Each row of a before or after table is a point. The points were changed in one or more steps. Then noise was added and the rows were shuffled. The steps act on columns, c1 being the first. Name the steps. A step turns or swaps two columns, mirrors them in a line or flattens them onto one, adds a multiple of one to another, or multiplies or shifts one. Angles are multiples of 10 degrees, from the lower column toward the higher: turns from -170 to 170, lines from 10 to 170 but not 90. Use the fewest steps. Two steps may share a column if one is a turn and the other turns, adds or multiplies; they go together, in the order done. Otherwise the lowest column goes first.

Before:
[[-0.12  0.69 -0.66]
 [ 0.80  0.22 -0.98]
 [ 0.45  0.10 -0.20]
 [ 0.28 -0.23 -0.03]
 [ 0.45 -0.28  0.37]
 [ 0.24 -0.01  0.64]
 [-0.44 -0.43  0.52]
 [ 0.35 -0.24 -0.14]
 [ 0.44 -0.26 -0.34]]
After (9 x 3):
[[-0.24 -0.05  0.47]
 [ 0.22 -0.68 -0.84]
 [ 0.36  0.51  0.31]
 [-0.47  0.17 -0.54]
 [-0.43 -0.19 -0.40]
 [-0.74 -0.34 -1.16]
 [-0.50  0.18  0.15]
 [-0.39  0.17 -0.31]
 [-0.36  0.19 -0.24]]
Steps: turn c1 and c2 by -170 degrees; shift c3 by -0.20

Before, 9 rows:
[[-0.06 -0.77  0.26 -0.39  0.39 -0.10]
 [-0.30 -0.48  0.43 -0.42  0.63  0.27]
 [ 0.99  0.22  0.28 -0.39  0.60  0.00]
 [-0.31  0.13  0.46  0.21 -0.92 -0.04]
 [-0.38  0.03  0.47 -0.20 -0.01 -0.31]
 [-0.40  0.32  0.44 -0.15  0.50 -0.61]
 [-0.40  0.32  0.24  0.79  0.64 -0.61]
 [-0.23  0.26  0.18  0.25  0.14 -0.28]
 [-0.43  0.34 -1.03 -0.43  0.40 -0.28]]
After, 9 rows:
[[ 0.68 -0.05 -0.06 -0.21  0.93 -0.32]
 [-0.27  0.12 -0.11  0.21 -1.50 -0.48]
 [-0.29 -0.05 -0.37 -0.15  0.06 -0.44]
 [-0.19 -0.28  0.21 -0.51  1.05 -0.39]
 [-0.18  0.13 -0.32  0.26  0.25 -0.16]
 [-0.29  0.42 -0.59  0.73  1.01 -0.22]
 [-0.28 -0.14 -0.33 -0.26  0.62  1.06]
 [-0.32 -0.08 -0.52  0.08  0.87 -0.38]
 [-0.04 -0.34 -0.07 -0.65  0.60 -0.25]]
Steps: multiply c1 by 0.7; flatten c2 and c4 onto the line at 60 degrees; turn c3 and c6 by -90 degrees; multiply c5 by 1.6

Before (12 x 9):
[[-0.67 -0.60  0.08  0.45 -0.29 -0.29 -0.57  0.53 -0.41]
 [ 0.41 -0.39 -0.34  0.31  0.80  0.12 -0.41  0.72 -0.30]
 [ 0.26 -0.09 -0.70 -0.31 -0.33 -0.64  0.13  0.41 -0.14]
 [-0.36 -0.26 -0.22  0.21  0.69  0.44 -0.74  0.27  0.76]
 [-0.55 -0.94 -0.07  0.47  0.23  0.62  0.06  0.08  0.18]
 [ 0.07  0.01 -0.45 -0.37  0.02 -0.47  0.42  0.85 -0.52]
 [-0.66  0.10  0.01  0.59  0.28 -0.65  0.32  1.29  0.43]
 [-0.24 -0.70 -0.38 -0.49  0.82  0.21  0.06 -0.01  0.14]
 [-0.48  0.10  0.20  0.51  0.31 -0.45  0.22  0.05 -0.53]
 [ 0.01  0.05 -0.08  0.57 -0.55  0.24 -0.51 -0.08 -0.44]
 [ 0.29 -0.27 -0.11 -0.09 -0.44  0.78 -0.75  0.36 -0.37]
 [ 0.62 -0.35 -0.05 -0.49 -0.15 -0.24  0.14  0.71  0.21]]
After:
[[-0.20  0.02 -0.62 -0.41  0.00 -0.37  0.52  0.27 -0.50]
 [ 0.37 -0.75 -0.26  0.20  0.68  0.07 -0.78  0.16  0.75]
 [-0.30  0.32 -0.39  0.68  0.30 -0.92  0.10  0.11  0.46]
 [-0.23 -2.12 -0.39 -0.49  0.86  0.03 -0.23  0.18  0.17]
 [ 0.17 -1.04 -0.20 -0.51 -0.09  0.16  0.61  0.13  0.21]
 [ 0.41 -1.19 -0.52  0.31  0.77  0.34 -0.07  0.20 -0.27]
 [ 0.37  0.19 -0.08  0.59 -0.54  0.19 -0.32 -0.01 -0.43]
 [-0.44 -2.81 -0.12  0.43  0.23  0.14 -0.66  0.03  0.15]
 [ 0.50 -0.84 -0.21 -0.06 -0.40  0.82 -0.63  0.02 -0.39]
 [ 0.39 -1.79 -0.08  0.44 -0.30 -0.71 -0.56  0.02 -0.48]
 [-0.23  0.29  0.14  0.48  0.23 -0.64  0.04 -0.06 -0.54]
 [ 0.25 -0.24 -0.70 -0.27 -0.31 -0.28  0.65  0.24 -0.12]]
Steps: turn c1 and c6 by 40 degrees; turn c1 and c7 by 60 degrees; multiply c2 by 3; flatten c3 and c8 onto the line at 160 degrees

Before:
[[ 0.63 -0.63 -0.04 -0.23 -0.44  0.18 -0.05 -0.12  0.15 -0.57 -0.52 -0.10]
 [ 0.53  0.48  0.30  0.44  0.01  0.16  0.21 -0.12  0.28  0.09  0.73  0.75]
 [-0.41 -0.11 -0.64 -0.33  0.20 -0.23 -0.37  0.62  0.04  0.09 -0.16 -0.29]
 [-0.37  0.34  0.50  0.23 -0.13 -0.01 -0.18  0.43 -0.56  0.57  0.17  0.65]
 [-0.43  0.27 -0.28 -0.59 -0.04  0.08 -0.42  0.77  0.35  0.04 -0.75 -0.62]
 [-0.14  0.01  0.35  0.44 -0.47  0.39  0.13  0.68 -0.31  0.66  0.58  0.30]
 [ 0.15 -0.13  0.67  0.03  0.70  0.13 -0.10 -0.16  0.21  0.34  0.44 -0.14]
 [ 0.60 -0.32 -0.22 -0.31 -0.23  0.69 -0.08 -0.07 -0.40 -0.90 -0.40 -0.47]
 [ 0.61 -0.14  0.09  0.64  0.79  0.49 -0.17 -0.04  0.71 -0.13  0.07  0.48]]
After, 9 rows:
[[-0.07  0.04 -0.65 -0.99  0.21 -0.24 -0.39  0.62 -0.11  0.09 -0.78  0.56]
 [-0.22  0.21  0.66  0.09  0.71  0.10 -0.11 -0.14 -0.15  0.37 -0.17  0.01]
 [ 0.42  0.28  0.31  1.32  0.03  0.18  0.20 -0.11  0.49  0.12  0.09 -1.03]
 [ 0.89 -0.56  0.49  0.70 -0.13 -0.03 -0.18  0.42  0.33  0.58 -0.38 -0.27]
 [-0.52  0.16 -0.04 -0.70 -0.44  0.19 -0.03 -0.13 -0.63 -0.54 -1.12 -0.40]
 [ 0.38 -0.29  0.34  1.31 -0.45  0.41  0.13  0.69  0.00  0.65 -0.02 -0.15]
 [-0.86 -0.40 -0.21 -0.93 -0.26  0.69 -0.12 -0.04 -0.32 -0.90 -1.01 -0.09]
 [ 0.07  0.72  0.08  1.94  0.79  0.47 -0.16 -0.04 -0.12 -0.11 -0.53 -0.86]
 [-0.34  0.37 -0.25 -1.76 -0.03  0.07 -0.43  0.79  0.28  0.04 -1.35  0.84]]
Steps: multiply c12 by 1.3; turn c1 and c12 by -130 degrees; swap c2 and c9; multiply c4 by 3; shift c11 by -0.60

Before, 9 rows:
[[-0.12  0.19 -0.17  0.93 -0.08 -0.24 -0.83 -0.18  0.37  0.66  0.56  0.24
  -0.63 -0.25 -0.42  0.08  0.36 -0.17]
 [ 0.13  0.18  0.10  0.96  0.02 -0.29 -0.48  0.29  0.30  0.27  0.01 -0.45
  -0.27 -0.14  0.47  0.03  0.50 -0.13]
 [-0.86 -0.14  0.64 -0.35 -1.15 -0.53  0.27 -0.41 -0.52  0.61  0.24 -0.89
  -0.47 -0.60 -0.67 -0.16 -0.16 -0.07]
 [-0.07  0.55 -0.56  0.60 -0.68 -0.33 -0.77 -0.21  0.11  0.57 -0.16  0.35
  -0.93  0.44 -0.51  0.56 -0.44  0.33]
 [-0.99  0.69 -0.04 -0.18 -0.33 -0.60 -0.54 -0.33  0.02  0.05  0.07 -0.74
   0.34 -0.54 -0.82 -0.45  0.83 -0.29]
 [ 0.17  0.51 -0.54 -0.23  0.08  0.07 -0.30  0.22  0.80 -0.32  0.24 -0.30
   0.27 -0.35  0.10  0.54 -0.24 -0.61]
 [ 0.02 -0.17  0.40 -0.07 -0.54 -0.12  0.13  0.07 -0.17  0.57 -0.47 -0.70
   0.14  0.41 -0.01  0.39  0.79 -0.66]
 [ 0.03  0.17  0.29 -0.25 -0.01  0.70 -0.20  0.48  0.82  0.01  0.36 -0.87
  -0.64 -0.51 -0.03 -0.42  0.17  0.28]
 [ 0.15 -0.27 -0.58 -0.09  0.15  0.22 -0.38  0.71  0.32  0.16 -0.35  0.11
  -0.51  0.40 -0.23 -0.31 -0.14  0.52]]
After, 9 rows:
[[-0.14  0.17 -0.16  0.29 -0.09 -0.23 -1.13 -0.28  0.36  0.64  0.57  0.26
  -0.64 -0.24  0.46  0.08  0.54 -0.13]
 [ 0.13 -0.27 -0.58 -0.19  0.16  0.24 -0.37 -0.65  0.30 -0.34 -0.36  0.08
  -0.50  0.37  0.20 -0.30  0.06  0.52]
 [ 0.15  0.55 -0.54 -0.33  0.08  0.07 -0.13  0.03  0.79 -0.41  0.24 -0.29
   0.24 -0.35  1.13  0.54 -0.25 -0.62]
 [-0.85 -0.18  0.66 -0.38 -1.16 -0.49  0.53 -0.07 -0.51  0.75  0.22 -0.92
  -0.52 -0.61 -1.41 -0.17  0.31 -0.08]
 [-0.09  0.56 -0.54  0.03 -0.66 -0.32 -0.89 -0.21  0.12  0.58 -0.19  0.37
  -0.94  0.44 -0.53  0.55  0.00  0.31]
 [ 0.06 -0.19  0.42 -0.02 -0.52 -0.15  0.14 -0.45 -0.17  0.37 -0.48 -0.73
   0.13  0.40  0.22  0.36  0.61 -0.67]
 [ 0.01  0.16  0.28 -0.01 -0.03  0.74 -0.22 -0.38  0.81 -0.32  0.34 -0.88
  -0.62 -0.51  1.31 -0.44  0.16  0.29]
 [ 0.08  0.20  0.10  0.49  0.01 -0.29 -0.81 -0.40  0.34  0.03  0.03 -0.40
  -0.29 -0.11  1.15  0.02  0.09 -0.12]
 [-0.99  0.68 -0.06 -0.67 -0.34 -0.60 -0.23  0.21  0.01  0.25  0.05 -0.72
   0.33 -0.55 -0.06 -0.45  1.15 -0.32]]
Steps: add 0.5 times c6 to c4; turn c4 and c7 by -30 degrees; mirror c8 and c10 in the line at 110 degrees; turn c15 and c17 by -40 degrees; add 1.5 times c9 to c15
